Every row gives one point. To make a cloud, some directions were put in groups of two or more. Within a group, all points are equally far from the middle, so they leave a hole (a ring in 2 directions, a hollow ball in 3). The other directions are filled evenly. Then the cloud was stretched, turned, moved and blurred a little. Count the holes, and give their numbers of directions, smallest first.

Cloud (19 x 3):
-2  47  -3
5  -46  23
35  -1  11
-25  -46  50
-23  -32  36
-30  31  57
18  46  4
-34  42  19
-2  2  -29
30  -23  -16
15  27  -6
51  40  -22
-13  31  37
46  61  -28
-35  -14  -20
29  -24  -33
-3  4  -1
-2  73  -33
33  -30  -23
Holes: 0

Cloud (27 x 4):
-34  -16  37  -34
45  -4  34  -41
-30  34  22  -41
13  45  18  -44
-20  42  28  -37
-23  -30  -13  -45
-40  -15  30  31
31  -26  -20  -43
36  -23  -11  36
18  -31  46  -28
-12  -31  41  -32
38  -20  -9  -48
-12  -37  -31  -31
-21  -28  21  -48
-31  32  7  -44
-43  9  -43  4
44  0  6  40
-43  1  38  20
46  4  48  -5
43  3  11  39
-28  -23  38  -35
39  21  -39  0
20  -36  -39  0
38  -17  9  -51
19  -33  -3  -51
-11  -34  -8  -48
-3  47  16  -42
Holes: 2 (2, 2)

Cloud (53 x 6):
-2  50  11  7  39  17
-13  -54  -23  13  29  -35
-58  -11  -56  22  30  8
-21  18  -70  11  -2  38
-55  -29  -50  5  16  33
-12  -25  38  36  30  17
-44  -37  -34  -24  -10  40
-59  -18  -9  -17  30  33
35  -39  -27  27  -27  19
-56  -9  37  14  22  -21
12  -36  -16  -43  -10  -26
24  0  -34  47  39  -2
21  27  21  13  14  43
-1  -40  -18  -22  36  -32
-19  -25  43  -7  -30  -27
-17  -57  -24  23  -46  -12
-59  17  -13  -13  -6  46
-68  4  -5  -23  23  -25
-23  48  -12  -29  0  -34
-38  11  -66  -3  -14  38
-62  2  11  1  13  39
-40  -48  -49  14  -5  35
24  -14  6  56  34  7
-46  -38  -32  54  13  20
-35  -39  -32  35  -52  2
-2  -62  -34  16  -26  23
-43  -48  -39  18  35  10
-14  42  -7  58  1  32
2  28  -45  -31  -21  -24
-10  -48  -4  52  33  -7
-3  20  -60  37  31  15
-42  -40  -45  -19  -30  24
-48  -14  40  0  15  -31
-5  48  -4  -31  -28  -18
-3  35  -15  49  -41  26
34  -26  -40  -20  -25  -3
12  36  -4  36  -51  1
-41  -45  -38  -9  -23  -37
10  8  36  -8  43  -14
2  -13  15  -21  47  30
9  35  -17  -40  -13  -25
-38  -42  -34  -31  -29  22
-26  5  -68  17  -43  13
-47  -32  -28  -25  -5  43
-19  24  -43  50  16  -36
-52  -10  -42  -30  -35  -18
16  -6  34  23  22  36
-25  -27  22  -23  -20  38
-37  20  -27  57  0  -44
-10  -33  36  23  -22  -41
-29  -50  -31  -2  41  19
-63  -21  -43  2  37  2
27  3  37  -6  -29  -19
Holes: 3 (2, 2, 2)

Cloud (78 x 8):
-62  -6  -3  52  -7  -21  20  18
17  -28  -2  -24  -30  -41  -20  -24
25  -49  21  32  -14  -7  7  -25
2  44  -40  -11  1  -3  54  37
47  -19  32  -49  -2  18  23  42
-10  34  -17  37  4  33  28  47
-32  -17  -18  -2  -29  -63  48  17
-10  2  -10  17  -12  -49  35  -30
-22  -14  28  -23  -15  32  -31  -3
-21  -42  -1  58  13  -49  22  -19
-46  41  -6  32  14  4  -3  24
-22  20  -4  19  -64  39  10  -4
7  -40  19  28  7  38  6  21
-8  -3  23  70  -11  -22  5  39
-43  28  -1  15  6  16  -58  -23
-44  -38  4  18  -39  -18  34  -14
-13  18  -58  -33  -36  42  16  -23
-47  -5  71  24  7  13  14  20
7  -56  17  23  -18  64  -9  -42
1  -9  -12  -7  -31  45  3  49
14  52  -6  -13  -48  34  -14  32
-20  -53  3  -33  -18  -10  20  0
-35  -25  26  40  34  8  17  5
-37  49  46  0  -37  41  -13  -2
-50  49  9  -31  4  -28  43  31
30  -15  -16  -48  15  22  -37  24
46  3  83  33  -10  33  -19  29
-27  -5  8  -11  -32  -13  19  18
13  -27  15  -67  19  -28  -29  -62
21  -31  77  13  8  36  28  3
6  45  -7  -51  -30  46  -19  -19
-36  44  -20  8  -5  26  -28  14
2  -25  23  -50  12  20  -2  4
-38  20  36  9  -76  -3  -33  23
24  29  9  61  -46  -26  -8  -28
14  28  57  25  -14  -33  -22  -52
-19  -25  -32  -5  -14  -29  33  1
29  -14  -35  -10  -16  -19  43  -12
-51  -44  63  -34  3  -21  23  -20
-9  -15  -21  12  36  49  -35  53
-41  29  54  17  -5  -4  -10  -38
-31  -28  37  -39  16  -36  -26  33
-54  31  -24  42  12  -41  23  36
4  44  34  -3  -21  17  34  -28
5  33  -25  34  31  -3  -69  -44
0  -16  60  -2  -25  30  65  8
-50  10  -2  -10  -56  -20  -13  -43
-22  -25  -11  -39  28  -35  6  -19
-8  19  9  -21  -11  -7  -26  -13
-33  -11  4  31  -14  -54  27  -28
23  38  15  -21  12  29  52  3
-31  33  9  -56  7  31  10  18
-3  -10  6  -10  -52  -22  60  -44
-11  37  30  -27  -19  -42  3  4
21  -25  54  21  -38  16  -9  -46
27  59  -1  41  48  0  11  12
-29  41  72  -10  -59  21  41  42
-25  33  19  35  5  74  -43  33
-28  -40  15  -19  39  -12  27  16
-35  23  -38  22  9  35  -28  -25
-37  56  47  -18  -4  57  -51  -21
-19  37  66  -37  -34  15  27  19
17  -51  52  -16  33  -31  -20  -49
31  -22  55  -50  24  20  -59  8
34  -4  39  3  -27  26  31  40
25  41  5  -23  9  4  -49  37
-42  -45  14  11  8  39  22  30
-34  8  -26  -17  -40  -40  41  11
-27  -21  -15  49  -1  -44  21  -22
4  52  -3  -29  -75  38  -14  42
17  41  -37  45  32  -35  -9  -1
-6  -12  9  -51  29  49  37  -19
-33  -49  79  9  -35  -11  18  1
-32  50  44  22  -11  -28  -50  -1
-4  18  26  20  26  34  -4  31
-24  8  64  37  -44  23  24  1
23  9  35  6  -44  -12  42  -9
-15  25  66  3  42  50  14  -41
Holes: 0

Cloud (92 x 9):
-5  64  1  -32  -5  -36  -23  -6  -8
47  34  -10  62  0  22  -9  26  -18
-25  31  73  19  -12  -1  -34  -53  13
-1  6  -38  17  3  -7  -64  0  -44
62  20  -30  -8  -6  -16  -18  -3  -34
-47  34  34  -29  -1  -33  -48  -20  -23
13  10  14  -43  -9  -25  -6  -40  31
8  -27  -54  41  -43  16  -18  7  33
0  11  -9  69  47  -2  -15  -21  -13
-28  -7  -58  25  7  17  -5  12  -4
20  2  51  -12  51  7  -18  10  12
-36  74  36  48  51  11  -33  -6  -5
-41  -35  4  11  36  43  -20  -4  11
-44  52  23  29  -17  49  -33  52  -42
7  22  -37  6  14  25  41  -15  -8
-11  -3  -21  -3  3  33  -51  79  26
-8  -12  -29  -6  38  26  -21  65  7
2  4  12  32  -84  25  -1  -22  -22
40  9  -8  56  -25  0  52  24  7
-66  -11  66  15  8  1  -32  15  -17
-73  65  32  -5  31  13  -31  -27  1
18  5  -7  40  -53  -44  19  -34  -35
32  6  -45  -18  -16  -34  -27  58  1
-2  1  2  91  -22  11  -13  36  12
0  29  25  9  -20  -44  -61  13  10
-23  1  -16  49  47  5  -29  -6  26
9  -14  39  55  26  2  -41  19  30
2  -5  -50  26  -76  -17  10  35  -6
16  38  9  8  6  -23  -41  62  -18
-9  17  72  -36  30  19  -31  0  -17
-75  42  52  40  -4  0  -15  -24  11
26  11  -60  -2  -13  -32  24  43  -4
-18  11  32  39  -25  -11  -12  -62  29
24  34  3  -13  10  -3  24  -44  36
-19  68  7  20  -44  38  18  22  47
-3  -10  -8  86  8  2  -14  -5  1
40  -22  41  -1  4  -34  16  -17  -8
46  34  5  13  -58  -35  0  17  -29
-40  -28  2  -13  -14  49  -31  36  -19
-30  62  54  61  -26  -1  -40  7  -26
-45  39  12  57  -18  43  -40  -4  35
31  -30  34  21  34  11  -21  -16  8
-24  10  67  -15  -41  17  11  -38  2
-54  38  13  54  39  -5  -15  14  25
-12  -1  -3  62  0  -38  -37  20  -20
-43  53  26  35  -25  9  -1  -14  66
25  -30  21  -7  -12  -34  18  46  -7
-23  -27  -11  -10  -16  4  -37  -26  52
33  44  -12  30  8  -23  26  -13  42
23  28  -54  17  25  17  -9  10  51
10  47  45  -10  36  18  -38  41  -19
-24  -23  17  -30  32  -18  13  -21  7
-43  26  -15  54  -34  20  19  45  8
20  47  14  -7  35  8  39  20  5
-10  24  23  27  1  46  55  -20  -29
-31  11  13  -17  -11  2  -67  18  68
-7  -11  4  -39  -4  -15  51  -8  27
-35  55  39  60  -10  46  -45  21  13
-8  19  -1  -3  56  50  -21  -26  21
-9  51  16  75  13  3  -27  42  1
30  -5  46  -23  -55  -11  -10  20  0
-69  -14  45  -3  2  45  -22  29  -34
14  -37  2  19  -8  23  -30  -51  -19
7  60  41  3  -54  -26  -6  -9  -8
14  -12  -24  38  -39  25  -30  28  -50
-48  3  -34  35  -40  -16  17  -2  36
-35  30  -3  18  59  1  -13  30  52
13  -51  31  7  5  22  -25  -14  -19
-14  26  47  24  29  -15  41  19  33
-20  19  -17  -4  11  21  -40  54  -62
-6  60  -3  6  1  11  -17  -47  30
-15  31  27  71  -40  26  22  37  13
-14  48  49  50  -18  3  8  57  24
21  4  -36  -22  37  27  -33  19  3
-66  40  -13  0  -29  -11  4  19  -22
-12  29  78  17  67  18  -2  1  -17
-54  23  20  31  -30  9  23  37  -41
-56  35  20  72  15  54  -20  23  -18
8  24  -6  16  -30  -51  51  32  15
9  -23  11  42  -38  43  9  43  -30
-3  -20  -15  -16  37  -8  3  -17  54
-55  5  18  35  -71  11  -21  0  7
31  5  -25  -9  17  -9  -45  45  -23
-55  57  36  18  4  17  -75  3  1
-57  -38  29  17  -13  33  19  17  9
-53  47  -9  -13  38  -10  -10  -20  4
34  -38  -22  44  -22  35  1  24  -2
4  12  -32  -8  -48  30  46  -13  32
-23  22  -1  -17  33  -29  -48  41  2
0  7  3  2  -36  77  -2  12  -29
11  36  20  -37  -57  15  -34  40  16
-45  -11  22  38  -43  30  -3  45  -34
Holes: 1 (8)

Cloud (86 x 9):
24  -32  -43  -2  50  -47  -20  9  -34
-20  24  -5  -38  37  -19  41  10  15
18  36  -4  36  -4  -11  -8  -58  -47
45  18  -47  -9  34  -10  44  7  -4
14  -84  22  -5  -4  40  38  35  1
-40  -25  40  0  1  -38  37  15  -10
-40  -63  48  3  -39  37  35  -6  -25
-46  -24  -1  -37  -2  9  40  -8  -15
-14  -38  39  5  46  38  -29  3  -29
23  -63  25  -2  -2  31  58  24  0
-10  12  26  11  41  -5  -40  45  10
19  -29  -28  -19  -25  -21  -35  28  20
2  -11  30  25  31  35  -15  28  20
-34  -21  18  3  24  44  56  -17  23
3  -5  -26  57  12  22  -21  6  47
6  -13  34  18  39  -37  -21  12  -42
4  -23  -1  17  19  66  -10  0  -40
35  26  -27  19  60  -22  17  -54  -12
-35  37  28  28  -49  27  28  -19  0
-13  41  -8  21  16  -21  -67  -15  -6
53  -35  -48  5  49  -23  -22  -16  2
-1  -37  21  2  60  11  -28  -5  -38
-13  -24  -2  -38  -7  11  50  -45  -5
-6  -5  -38  26  19  -31  -17  -58  -62
-16  -65  28  -33  11  20  26  37  -42
-31  -27  12  -8  41  46  9  -11  38
-46  35  0  2  1  26  20  -10  -6
28  -26  -9  -24  26  27  -2  -37  -21
-15  -98  11  15  29  54  9  -8  31
-69  14  -18  11  -22  -23  15  -2  -42
36  -10  -14  25  -24  -37  24  23  -19
-45  -51  -14  -19  14  -6  55  24  -3
8  -34  35  -60  54  -46  -8  14  -44
-18  -55  29  -34  49  -6  -11  32  -14
-8  -83  30  -36  -13  14  5  53  -7
3  -51  -22  -26  -9  1  12  -57  -11
-25  -30  20  10  -32  -51  -17  -41  -51
25  -66  -33  -14  38  44  68  14  -13
-3  0  -13  -20  -47  -63  12  21  -11
11  -30  27  -35  -41  -15  45  -9  1
-18  -23  -24  12  11  -56  0  2  -15
38  -24  -25  -21  35  23  42  3  -24
22  -71  43  -15  14  -24  37  22  22
23  -28  -11  16  14  65  -12  -37  15
-11  21  -28  22  4  -64  16  -27  33
-2  -2  -15  -10  -39  22  48  22  8
-3  -28  37  36  25  -5  43  34  11
5  -33  -54  -28  -8  9  40  -27  -26
16  -62  -51  30  -2  76  38  -34  6
9  -57  -59  11  15  19  52  -45  -26
-28  28  -41  13  30  -40  24  -21  18
5  3  31  52  -8  0  41  47  -33
5  22  -9  -35  -18  -36  57  5  34
-12  -3  -27  23  36  -36  -18  -18  67
-34  -48  -17  2  45  -18  -36  -15  -31
-49  -4  13  33  19  -26  6  -12  -62
-62  -7  -28  -10  11  -23  -9  -34  -31
21  -12  5  39  -37  21  -23  -5  -2
-28  52  -26  23  18  -44  0  -1  -57
-4  -16  18  43  23  -34  35  -35  -8
9  -46  -95  9  16  25  6  31  48
-30  -44  -68  -22  -5  2  54  12  -21
-3  5  -18  44  -33  36  13  15  27
-3  -30  15  7  -51  -47  -17  -45  -49
33  8  8  36  6  -57  -27  -2  -10
0  21  67  16  22  -47  7  -2  -39
-11  -29  -29  48  -8  -9  13  -31  -32
6  -35  -10  -80  37  -50  -6  17  34
14  -73  8  3  -30  53  81  5  26
34  -23  -35  14  -20  -2  -16  18  45
18  40  -25  -10  20  -14  20  -30  36
3  -15  37  -9  -7  30  49  36  28
-23  -36  -36  43  27  -9  28  -23  2
5  8  46  -6  35  -21  -29  49  30
-35  -64  18  25  -1  10  67  10  54
2  -41  9  -15  6  -61  -14  -28  -46
34  -12  13  34  3  -9  21  -28  -29
15  -36  -38  -14  4  34  61  14  -52
-56  -4  -26  35  16  -15  0  -17  -60
-12  6  30  -44  -38  -29  12  -33  -28
-20  -22  -71  43  -1  21  20  18  36
6  25  4  12  1  -31  7  36  55
-13  -70  -10  -21  57  5  18  2  -12
16  -111  -21  24  -13  60  4  12  33
-49  -4  -16  -4  -18  21  58  -23  32
-30  8  -5  -7  41  -59  53  38  -13
Holes: 1 (4)
